Each row of a before or after table is a point. The points were changed in one or more steps. Then noise was added and the rows were shuffled. The steps act on columns, c1 being the first. What was done? A step turns or swaps two columns, mirrors them in a line or flattens them onto one, adds a multiple of one to another, or multiplies or shifts one. Angles are multiples of 10 degrees, from the lower column toward the higher: turns from -170 to 170, lines from 10 to 170 but not 90. Use the fewest steps. Two steps may share a column if one is a turn and the other turns, adds or multiplies; they go together, in the order done. Otherwise the lowest column goes first.

Before (8 x 3):
[[ 20  13  39]
 [  4   9  26]
 [-18  -8   0]
 [-13   8  -9]
 [-14  13  16]
 [ -7  24  24]
 [ -5   2 -24]
 [ -2  14  15]]
After, 8 rows:
[[ -4  34   1]
 [ -1   6   1]
 [ 11  33  -1]
 [  0  22   1]
 [ -9  59   2]
 [ -9  20   2]
 [-16  33   2]
 [-18 -20   2]]
Steps: flatten c1 and c3 onto the line at 170 degrees; multiply c2 by 2.5

Before (11 x 4):
[[-45 -40 -48  -1]
 [-30 -26 -25  18]
 [-24 -52 -33 -31]
 [-21 -15  28 -15]
 [ 15 -20  18  -5]
 [  9 -18  15 -17]
 [ -6 -22  11  -2]
 [-33 -20  -3 -20]
 [-24  -8  -3  21]
 [  4  29  15  11]
 [ -7 -30 -48   9]]
After, 11 rows:
[[-33  26  14 -12]
 [  4 -31  13   0]
 [ -7  25 -45  19]
 [-24  59 -21 -11]
 [-45  37 -27  13]
 [-24   0   8  23]
 [ -6  22  14   5]
 [ 15  21  11   2]
 [  9  23  10 -10]
 [-21  18  39  -9]
 [-30  19 -10  26]]
Steps: add -0.5 times c1 to c3; mirror c2 and c4 in the line at 100 degrees

Before, 10 rows:
[[  3  33 -20  -9  11   2]
 [-25  10  -6   2 -15   5]
 [-15 -12 -21   3 -25   5]
 [  7  46   4 -19 -42   0]
 [-23   8 -12  -2 -28 -13]
 [  0  17 -16 -12  -5   2]
 [ -4  -1  10  -7   6 -20]
 [ -4 -13  15 -25   5  -5]
 [  3   4  10  -2   4 -24]
 [  1  19   9 -23   7 -33]]
After (10 x 6):
[[  4  17 -57  -6 -23 -15]
 [ -3  -3 -25 -24   9  -4]
 [-18  -2 -31  -5   7  -7]
 [-27   2 -28   1   5   4]
 [ -1  59 -35  15  19   7]
 [-32   8 -35  -9  29   0]
 [  3   4 -62  15  31   3]
 [-13  31 -52   2 -11 -23]
 [  1  13 -54   2  14   0]
 [  3  17 -46   9  -2 -24]]
Steps: swap c1 and c6; turn c2 and c4 by 40 degrees; turn c2 and c5 by 60 degrees; shift c3 by -40

Before:
[[ 45 -27  -5  -5  16  23 -13 -11]
 [ 42 -43  17  11  23   3  -4 -18]
 [  7 -25  31  30   8  48 -13  -5]
 [ -6 -10 -11   0   6   4  23 -11]
 [-15 -16   3 -18  -2   3   3 -22]
 [-19  -1  -1  -9  22   4  -3  -1]
 [-25 -20 -23  -3   3  -7  -3  -4]
 [  7 -40  38  12   5  43   2  15]]
After, 8 rows:
[[ 13 -51   2  -1  18 -22  -6  11]
 [-32   3  15  -6  -4  -2  -1  16]
 [-15  11   3  -1  11  -4 -19   2]
 [ -7 -62  28   5  16  -4 -19   5]
 [-14   1  -2   4 -15  -1 -17  16]
 [-20 -18  27  13  14 -48   1 -17]
 [-43   4 -17  -1   5   6  -3  18]
 [-34 -30  19   5   4 -45  -4 -35]]
Steps: turn c1 and c2 by -50 degrees; multiply c1 by 1.3; mirror c3 and c8 in the line at 160 degrees; multiply c4 by 0.4; mirror c5 and c7 in the line at 150 degrees; multiply c6 by -1

Before:
[[ 26  16  -8 -35 -34  17  26   1  -2]
 [ -6  -7  -6  47   0 -34  39  -5  40]
 [  0  60   7  -7 -34 -20 -36 -19  34]
 [ 30   0  37  29   4  53   6  -4  27]
 [ 23  30 -13 -12 -20   9  -5  13 -11]
 [-15  57   8   0  17  -7 -10  16  31]
 [  0 -22  -2   0 -21 -47  34  33  -9]
 [ 40  21 -27  -4  40  30 -22 -38  15]
 [-29  33  10  28 -31 -12 -13  22   5]
 [ 10  39  23  21 -19  34   6  -8   9]
 [ 15  46 -11 -30   8 -22 -23  42  14]
 [ 11 -28 -13 -27  23  -8   9 -19 -24]
 [  3  31   5  24 -24  -3  -9  12 -18]
 [ 23  46   7  37   8 -46  19  -6 -15]]
After:
[[-14  42  31 -23  -5  31   3  -4   8]
 [-10 -11  -8 -49  -1 -35  38  -7  42]
 [ 12  24  15 -40  -3 -12 -15  19   4]
 [  2 -31 -14  30   2  -5  18 -15 -22]
 [-37   2  38 -16  -7  53   6   0  27]
 [-34  19 -38  19   7  28 -21 -26  14]
 [-20  28  -6  19   3  10  -9  10  -8]
 [ -5  32  12 -17  -1  -3  -8   2 -21]
 [  1  58  13   7   1 -20 -34 -15  32]
 [-13  19   0  42   3  17  25  -7  -4]
 [-36  37   3 -26   4 -43  23  -5 -17]
 [ -1  48 -15  37   4 -26 -29  32  16]
 [ 12  60   6  -7   3  -9 -12  14  29]
 [ -2 -19  -3  -2   2 -47  34  22  -6]]
Steps: turn c1 and c4 by 160 degrees; flatten c3 and c5 onto the line at 170 degrees; multiply c8 by 0.7

Before:
[[-23 -14   4   0 -30 -22   3   9   9  21 -31]
 [ 28  27 -17  30   8  -9   5 -19 -25  16  21]
 [  8 -36  12 -31 -23 -38  22  10  18  16   6]
 [  6 -25 -21 -18  18 -20 -32   2 -46  42  16]
 [ 36 -17  10 -16 -21  -9   9  19 -11   6 -37]
 [ -1  -8  28  -9 -25 -54  14 -11 -25  -2 -36]
 [ 25 -21  -1  25  60   4 -25 -28 -21  45  24]
 [ 42 -29 -49  33  32   6 -18 -54 -27  27  21]
 [ 37   2 -36  41  38 -15 -23 -18   2 -25  12]
 [ -5  -3  10 -48 -13 -10   5 -13  -3   4 -24]
 [ 16 -37  22 -18 -32  -2 -31  -6  -3  11  15]]
After, 11 rows:
[[ -4 -27 -28 -21   5  37 -31   0 -32  42  10]
 [  3  27 -17  31   7  23   1 -28 -14   7  29]
 [ -1 -33  22 -13 -15   4 -30 -12  -3   7   9]
 [  4 -17   9 -17  -9   9  15  13 -10   5 -40]
 [  1  -7  13 -49  -6   5   5 -12 -10   3 -28]
 [-10 -40   7 -30  -6 -28  18  14 -33  25   7]
 [  4 -19  -3  26  22  18 -26 -39 -11  41  28]
 [  4   0 -39  40  14  -7 -23 -10 -14 -24  13]
 [  3 -15  -2  -6 -11 -20   3   3 -19  19 -26]
 [  0 -13  27  -9 -13   7  17 -11 -58   1 -33]
 [  0 -21 -50  25  17  32 -21 -61   0  15  22]]
Steps: multiply c1 by 0; multiply c5 by 0.4; turn c6 and c9 by 70 degrees; turn c8 and c10 by 10 degrees

Before:
[[  4  -1  -6  12  31   5  12   5  -3  -1   1   1]
 [  3 -16  -1   1   5 -23 -26   2  16  21   7   2]
 [ -4   1   9   7   0   4   7 -15  -1  -5  -4  -1]
 [-27 -27   0   6  21   6  17  -3  10  -8   1 -10]
 [  3  -6  -3  14  -5   3 -19   5  12   0 -12   1]
 [ -9  -3   7   0  -2  -3   8 -11   0  33  -5   5]
 [  4 -34   0   8   8  -5  15  -6  -3  -6  -5   7]
 [  3   2  -1  -2  -5   7   9   5  17  -5   8   7]
 [  4  -6   8  -6  11  10  11   5  13  -2 -11  -3]
 [ -3  -3  -6  -2   1  12  -5  -8  -3  -3   1   2]]
After (10 x 12):
[[  9   5   5   7   0 -30 -27  -1  17  21   5 -14]
 [-23   6  -3  -4  12  -4   8 -16   0  31  -8  -4]
 [ 18  -2  -8 -14   4  13  11   5  12  -1 -11  -6]
 [ 25   1  -2  15  22   7  12   6  -3   0   5  -1]
 [ 15  13  -6   4   0  -7  13  -5  -2  -7  -1 -32]
 [-59  -4   3   7  60   9  17   0  10  -9  -1 -28]
 [  8   3 -14   5  -8   4 -20   4  14  -1   0  -5]
 [-10   0  -1   5   5   4   7 -13   0  -8  -9   2]
 [ -7   3  -2  -1   5  15  -6  -9  -3  -6   8  -3]
 [  6   8   7   3  -9   8   8   5  18  -4   2   4]]
Steps: multiply c1 by 3; turn c1 and c5 by -30 degrees; mirror c2 and c12 in the line at 50 degrees; add 0.7 times c11 to c4; turn c3 and c11 by -70 degrees; multiply c6 by 1.3; turn c8 and c10 by 10 degrees

Before (13 x 14):
[[ 40 -21  -7  10  10 -11  15  19  47 -24  17 -12   2   4]
 [-24   2 -28 -10   3  17   4 -25  -9 -21 -11 -35  32  17]
 [  0  21 -31 -10 -25  19 -18 -15  11 -36 -14 -10 -21   5]
 [-20 -14  -5  23  16   0  31 -20 -48  17  13 -12  -5 -32]
 [ 29   8 -10   2  -2  20 -15   1   4 -16   5  25  18 -24]
 [ -4  18  12  12  -7  -6  20   9  -5 -11   3  35  23   8]
 [ 15   4  13 -17  20  -6  -6  -5   7 -11   1  -1 -12 -18]
 [ -5  -1   8  -5 -12  38   3  -9  11 -29   2 -17 -13 -36]
 [-19  25 -14  11  -5  15 -21  15 -15 -30   4  38  15  -6]
 [ -6  23  14  -8 -10  21  -7  14 -43 -18 -14  -4   8  -3]
 [  8   3 -16  22  15  -8  26   5 -13 -34 -24  19 -25  -8]
 [-15   3  19  15 -14   5 -17   4  -7  -2 -11   6  30  -5]
 [ -2  11 -18   5 -21  -3  -2   3   8 -34  -3  -9  19 -21]]
After:
[[ 18 -12   3  12 -14  -5  -4  26  20 -19   2 -25  24   8]
 [  3 -10 -23 -17  -5  -7  -6   1  -9  -4   3   6 -12 -18]
 [ 16 -34  26   5  11  -3  -9  -9  -7 -12  -2   1  19 -21]
 [-21 -36  34 -10  24  19  -3  -2 -22 -21   1  19 -20   5]
 [  2 -18   7  -8 -12  20  51 -10  21 -23  17 -10   8  -2]
 [-25  17 -14  24   7   0  38   0  58  14 -14  24  -5 -32]
 [  8 -20   8 -11  29  17   8 -18   9  -2   0  39  32  17]
 [ -5 -31   9  11   8  16  28  26 -10 -25  -9 -31  15  -5]
 [ 15  -2   8  15 -18   6  17   3 -11  -4  17  -6  30  -6]
 [-17 -30   8  -5 -12  40 -14 -10  -4   1   0  17 -13 -36]
 [ 47 -15   4   2   7  21   3  20 -16  -7  -6 -13  18 -24]
 [ 43 -23 -10  10   5 -10 -60 -20 -18  20 -17 -10   2   4]
 [-17 -34  -6  22  28  -8   2  14  31  -3  16 -14 -25  -9]]
Steps: add 1 times c13 to c1; turn c2 and c10 by -90 degrees; turn c3 and c11 by 160 degrees; turn c3 and c5 by 70 degrees; multiply c9 by 1.3; turn c7 and c9 by 120 degrees; turn c8 and c12 by -120 degrees
